Every row gives one point. Each copy is the shape, with its points in the same order, turned, moved and blurred by noise. Is it also mirrored, or only turned?
In the rows, zero is written as 128.

Shape:
[[115 144]
 [169 104]
 [148 167]
 [122 107]
 [129 154]
 [173 163]
 [121 114]]
Copy 1 (7 x 2):
[[127 137]
 [185 100]
 [160 158]
 [138 102]
 [141 147]
 [184 159]
 [135 107]]
Copy 1 is: only turned
Copy 2 (7 x 2):
[[108 127]
 [179 123]
 [116  89]
 [132 154]
 [115 112]
 [139  74]
 [135 149]]
Copy 2 is: mirrored

Shape, 9 rows:
[[145 113 156]
 [145 156 140]
 [164 129 114]
 [174 142 128]
 [118  96 133]
 [156 119 119]
 [ 80 131 125]
 [ 96 121 132]
 [103  60 156]]
Copy 1, 9 rows:
[[112 167 149]
 [153 144 151]
 [122 120 170]
 [139 135 180]
 [ 94 145 123]
 [115 127 160]
 [129 133  86]
 [121 139 101]
 [ 63 172 107]]
Copy 1 is: only turned
Copy 2 (9 x 3):
[[106 111  98]
 [149 100 117]
 [149 151 112]
 [149 125  95]
 [ 91 134 127]
 [130 136 113]
 [105 101 168]
 [102 110 151]
 [ 49 125 121]]
Copy 2 is: only turned
Copy 3, 9 rows:
[[143 122 171]
 [106 139 154]
 [103  96 157]
 [ 97 112 174]
 [159 104 139]
 [119  96 156]
 [148 136  96]
 [151 128 118]
 [204 101 148]]
Copy 3 is: mirrored

Shape (9 x 3):
[[133 140 132]
 [145  78 167]
 [ 85  95 122]
 [141 101 165]
 [ 96 133  58]
 [136 135 145]
 [111 140 134]
 [147 138 146]
 [122 140 144]]
Copy 1 (9 x 3):
[[115 128 137]
 [169 145 179]
 [177 126 104]
 [151 149 170]
 [131  72  79]
 [119 141 146]
 [124 138 117]
 [113 139 153]
 [120 144 131]]
Copy 1 is: mirrored
Copy 2, 9 rows:
[[131 125 136]
 [ 98 111  73]
 [170 124  83]
 [101 124  93]
 [206  95 143]
 [121 128 127]
 [147 140 130]
 [110 128 135]
 [131 137 127]]
Copy 2 is: only turned
Copy 3 (9 x 3):
[[146 136 123]
 [113  76  93]
 [ 95 110 159]
 [130  88 101]
 [ 96 184 165]
 [145 121 117]
 [144 128 142]
 [153 124 105]
 [149 122 130]]
Copy 3 is: only turned
Copy 4 (9 x 3):
[[150 132 123]
 [167  76  75]
 [170  80 152]
 [170  97  84]
 [114 110 193]
 [154 130 110]
 [162 128 133]
 [149 135  99]
 [164 128 124]]
Copy 4 is: only turned

Shape, 7 rows:
[[121  65 159 168]
 [146 142 125 134]
 [106 131 132 148]
 [106 130  90 103]
 [150 153 102 129]
 [109 121  71 142]
 [124 169  93 112]]
Copy 1 (7 x 4):
[[ 74 140 188 134]
 [120 123 110 134]
 [116 100 143 116]
 [147 132 118  79]
 [124 125  88 118]
 [106 121 110  67]
 [147 111  88  99]]
Copy 1 is: mirrored
Copy 2:
[[175  77  93 117]
 [135 152 133 117]
 [121 111 130 109]
 [ 82 146 104 132]
 [117 172 129 111]
 [ 91 143  88  93]
 [ 86 167 137 117]]
Copy 2 is: mirrored
Copy 3 (7 x 4):
[[202 115  80 123]
 [135 152 129 113]
 [158 146 121 150]
 [ 97 124 120 153]
 [109 163 127 111]
 [109 150  83 156]
 [ 93 158 142 139]]
Copy 3 is: only turned

Shape (9 x 6):
[[140 119 140 156 136  98]
 [153 150 100  95 145 142]
 [150 149 140 168 134 139]
 [153 141 153 151 131 102]
 [ 77 102 123  82  98 124]
 [ 92 102 121 157  95 152]
 [143 121  92 157 149 109]
 [135  85  69 163  81 105]
 [ 87 148 113 124 112 125]]
Copy 1:
[[137 121 113 130  95  87]
 [109 151 125 173 132 145]
 [154 130 113 161 137  80]
 [151 146 108 133 106  88]
 [ 94 104  99  87 135 169]
 [109  72  79 120 153 111]
 [ 99 119 119 169 104  84]
 [ 69  88  57 153  98  95]
 [ 94 130 110 110 155 115]]
Copy 1 is: mirrored
Copy 2, 9 rows:
[[129 117 147 143 132 101]
 [122 174  95 136 165 138]
 [123  97 106 150 129 114]
 [102 113 135 142 140  96]
 [153 183 141  81 113 153]
 [167 118 127 107  85 157]
 [149 137 137 175 139 127]
 [155 123 176 167 120 192]
 [137 164 109 120  92 136]]
Copy 2 is: only turned
Copy 3 (9 x 6):
[[143 145 150 148 119 142]
 [ 79 101 139 100 127 140]
 [134 144 141 125 168 134]
 [145 126 160 146 138 135]
 [107 106  76 143  75 100]
 [130 154  65 149 131 124]
 [122 147 137 122 118 176]
 [118 132  76 172 119 201]
 [140 112  92 111 114 124]]
Copy 3 is: mirrored
Copy 4, 9 rows:
[[125 160 149 113 116 109]
 [143  96 104 152 102 127]
 [129 173 126 143  92 143]
 [120 159 148 112 103 127]
 [102  92 126 122 190 150]
 [115 167 109 149 182 149]
 [149 147 130 143 132  88]
 [165 165 106 106 185  97]
 [132 131 144 150 156 162]]
Copy 4 is: only turned

Shape (12 x 6):
[[101 125 156  77 165 133]
 [136 165  87  96 171 116]
 [153 117 163 129  92  97]
 [ 99 161 103  97 123 119]
 [152 159 125  80  98  85]
 [170 125 139 124  94 171]
 [106 113  96 154 131 164]
 [156 140 128 131 170 119]
 [102 125 118  75 111 154]
 [141  96 120  83 112 148]
 [164 111 135 101 149 138]
 [130 144  88 150 111 148]]
Copy 1 (12 x 6):
[[123 151  85 125 189 136]
 [122 117  70 105 138  79]
 [118  85 167 127 153 146]
 [120 136 102  78 129 121]
 [ 91  77 128  80 152 115]
 [ 79 131 165 160 131 111]
 [132 156 113 149  91 131]
 [142 108 103 149 145  88]
 [ 82 152 100 108 143 144]
 [ 73 125 114 151 143 149]
 [104 117 111 164 158 108]
 [112 133 127 128  85 104]]
Copy 1 is: mirrored
Copy 2 (12 x 6):
[[165 139 166 158 130  86]
 [129 151  96 130 163  77]
 [143 115 163 110 129 175]
 [101 132 149 119 154  89]
 [123 168 142  83 152 142]
 [114 111 144 165 149 182]
 [ 99  63 136 160 129  99]
 [168 104 106 128 149 115]
 [ 98 147 165 154 133 108]
 [115 139 148 163 110 132]
 [153 132 123 160 128 133]
 [ 85  86 118 137 149 120]]
Copy 2 is: mirrored

Shape (13 x 8):
[[114 144  92 109 140 136 129 163]
 [151 122 111 102 154 120 120 107]
 [118 145 100 131 140 128 136 103]
 [109 120 108 149 126 120 118 133]
 [109 161 132 116 132 161 115 154]
 [122 121 169 183 130  95 125 143]
 [165 131 117 150 164 162 145 155]
 [140 172 116 126  90 149 131 126]
 [129  99 111 179 177 196 133 106]
 [155  67 123  96 168 130 145 160]
 [155 101 169 147 145 140  91 120]
 [178 134 156 138 125 130 149  88]
 [142 140 115  83 133 168  43 139]]
Copy 1, 13 rows:
[[167 153 127 120 152 122  87 153]
 [164 141 124 133 115 146 120 110]
 [149 123 129 125 106 116 101 144]
 [124 129 104 129 128 100 100 133]
 [149 137 157  95 164 110 105 140]
 [ 94 148 108 136 135  74 155 117]
 [174 129 148 171 163  99 122 113]
 [132 150 181 110 124 111  79 127]
 [165  55 129 168 147 101 123 115]
 [161 144  87 168 171 173 136 115]
 [129 118 125 124 150 118 155  62]
 [122 134 174 155 100 135 142  93]
 [181 135 135  65 157 145  76  77]]
Copy 1 is: mirrored
Copy 2:
[[144 126  99 162 113 108 121 124]
 [105 113 114 122 106 150 141 140]
 [151 107 150 126 108 130 136 133]
 [144 139 132 121 128 106 117 145]
 [143 128 109 133 112 107 112  77]
 [155 161 108  71 168 101 131 144]
 [129 128 101 114  83  80 168 127]
 [111 132 146 149 144 103 143  85]
 [146 136 145  86  41  94 133 145]
 [122 159  72 130  81 148 159 167]
 [102 153 106  59 107 117 119 128]
 [109 137 147  78 118 140 183 116]
 [ 67 122  95 138  93 119  73  97]]
Copy 2 is: only turned
Copy 3, 13 rows:
[[118 122 102 131 140 113 140  84]
 [121 130 147 138 159  90 118 132]
 [112 110 152 151 142 127 114 107]
 [104  96 108 138 138 137 111 124]
 [153 134 107 144 134 144 144 102]
 [115 110 106  95 154 181  91 158]
 [129 172 105 127 149 126  80  97]
 [171  94 125 150 159 139 108  89]
 [103 172 119 174  97 136  57 124]
 [114 156 101  83 125  65 102 131]
 [143 143 108 134 149 128  90 184]
 [160 126 168 121 163 128  66 140]
 [166 135  82 190 162  86 160 142]]
Copy 3 is: only turned
Copy 4 (13 x 8):
[[137 109 146 178 126 127 136 121]
 [120 118 156 109 130 117 125 102]
 [117 111 133 125 107 155 131 114]
 [134 117 112 147 124 145  99 122]
 [117 135 153 175 138 149 131 154]
 [148 107 102 123 182 169  80 147]
 [171 145 142 138 155 156 157 114]
 [143 126 152 136  96 150 124 171]
 [135 187  98 126 138 183 152  82]
 [151 133 122 131 172  73 149  94]
 [131 169 137 105 177 142  87 128]
 [144 133 139  65 136 150 129 150]
 [111 180 202 171 124 108  95 121]]
Copy 4 is: only turned

Shape:
[[156  54 132 164  80 174 169 129]
 [ 92 146 110 123 136 138 122 171]
 [ 88 109 101 104 107 123 137 131]
 [124 107 154 135 118 115 144 132]
 [144  87 125 158 108 167 168  98]
 [134 122  78  92 156  79 128 169]
 [144 138 106  69 172 109 102 136]
 [124 144 132 139 101 137 166 137]
 [157  94 118 139 144 105 106 103]
 [121 112 117  94 166 113 114 159]
 [151 135 107 146 152 113  97 111]
 [138 118 104  87 129 102  88 163]
 [103 103 119 141 131 134 153 147]]
Copy 1 (13 x 8):
[[ 94  48 198  75 135 130  99 127]
 [108 149 135 159 156 119  93  89]
 [139 102 120 131 166 146  94  82]
 [130 104 132 108 110 126 111 113]
 [118  87 193  75 131 148 109 108]
 [129 136  88 133 183  91 151  89]
 [108 165  79 117 163 140 154 107]
 [144 127 158 107 136 120  76 116]
 [127 108 139 113 130 149 175 118]
 [ 96 136  93 131 145 121 138  90]
 [133 142 144 136 137 148 173 122]
 [111 126  86 147 173 126 139 124]
 [115 106 150 124 138 116 104  78]]
Copy 1 is: mirrored
Copy 2 (13 x 8):
[[128  78 151 148 105  61 187 170]
 [170 171 117 142 107 135 134 115]
 [178 132 114 135 105  84 114 106]
 [125 114 133 126 138 100 146 105]
 [147  75 154 139 129  90 148 164]
 [169 119  94 135  73 154 129  60]
 [153 115 135 172  96 161 100  53]
 [134 121  99 144 136 114 133 144]
 [130  84 168 115  91 129 123  95]
 [167 133 136 147 101 138 134  66]
 [128 111 158 114  96 161 104 108]
 [137 141 127 153  67 126 116  66]
 [169 129 128 122 120 109 156 122]]
Copy 2 is: mirrored
Copy 3:
[[138  94  98 132 113  59  58 149]
 [ 95 135 139 124  91 156 142 138]
 [115 119 128  91 110 110 159 139]
 [129 145  97 118 140 117 114 134]
 [162 108 128 113 122  85  72 139]
 [114  88 105 125 138 178 181 157]
 [155 111 122 145 130 175 190 117]
 [135 151 125 117 109 122 107 173]
 [144 103 127 141 178 123 127 116]
 [118 110 104 131 121 165 161 110]
 [140 117 158 150 167 150 133 127]
 [111 107 112 158 130 141 188 133]
 [111 118 116 101 113 131 108 136]]
Copy 3 is: only turned

Shape (14 x 9):
[[129 112 124  76 151 165 182 111 174]
 [161 166 158 160 156 166 139 108 142]
 [170 139 158 119 102 101  94 156  99]
 [ 94 150 109 145 106 150 141 136 153]
 [ 98 132 118 150 134 128 162 155 153]
 [107 154 156  83 140 110  96 142 106]
 [157 165 131 123 164 138  92 157 117]
 [146 155 104 118  81 153 148 157 160]
 [137 111 110  98 138 121  95 155 172]
 [116 170 128 152 112 114 161  78 180]
 [142 145  92 137 127 138 147 128 143]
 [104 162 156 156 128 161  96 144 116]
 [177 128 112 136 118  89 109  77 117]
 [121  94 100 132 158 130 130 149 105]]
Copy 1:
[[149 140  39  81 119 137 101 115 132]
 [164 119 118 115 156 155 149  97 177]
 [116  74 136 164 147 128 157 111  89]
 [147 158 102 140 125 101 148 159 141]
 [158 154 113 141 107 140 119 160 133]
 [ 95  81 108 122 162 134 141 172 110]
 [119  71 117 133 125 152 169 130 152]
 [172 137  75 146 103  97 168 126 111]
 [104 109 104 101  80 129 156 132 109]
 [186 154 135  90 144  90 127 138 143]
 [155 121 103 138 107 102 126 122 148]
 [115 138 125 150 160 144 177 149 156]
 [122  85 157 119 119  79 115  83 130]
 [ 99 120 106 154  98 144 101 141 146]]
Copy 1 is: mirrored
Copy 2, 14 rows:
[[ 85  98 133  70 135 172 174 140 147]
 [117 129 154  60 136 154  99 120  67]
 [145 154  73 130 142 127  96  89 101]
 [150 116 151  96 145 101 122 152 145]
 [155  87 130 100 120 108 135 158 123]
 [177 153  90 115 127 166 121 109 137]
 [150 141 100  71 100 140  90  86 115]
 [116 128 112  73 175  92 125 127 139]
 [110 153  87  96  90 120 131 127 158]
 [142 150 177 103 148 110 171 155  90]
 [122 119 142  86 134 102 128 113 131]
 [175 139 134  96 140 146  67 138 123]
 [109 172 147 144 121 109 141  72  96]
 [134  90 124 124  91 127 114  99 149]]
Copy 2 is: mirrored
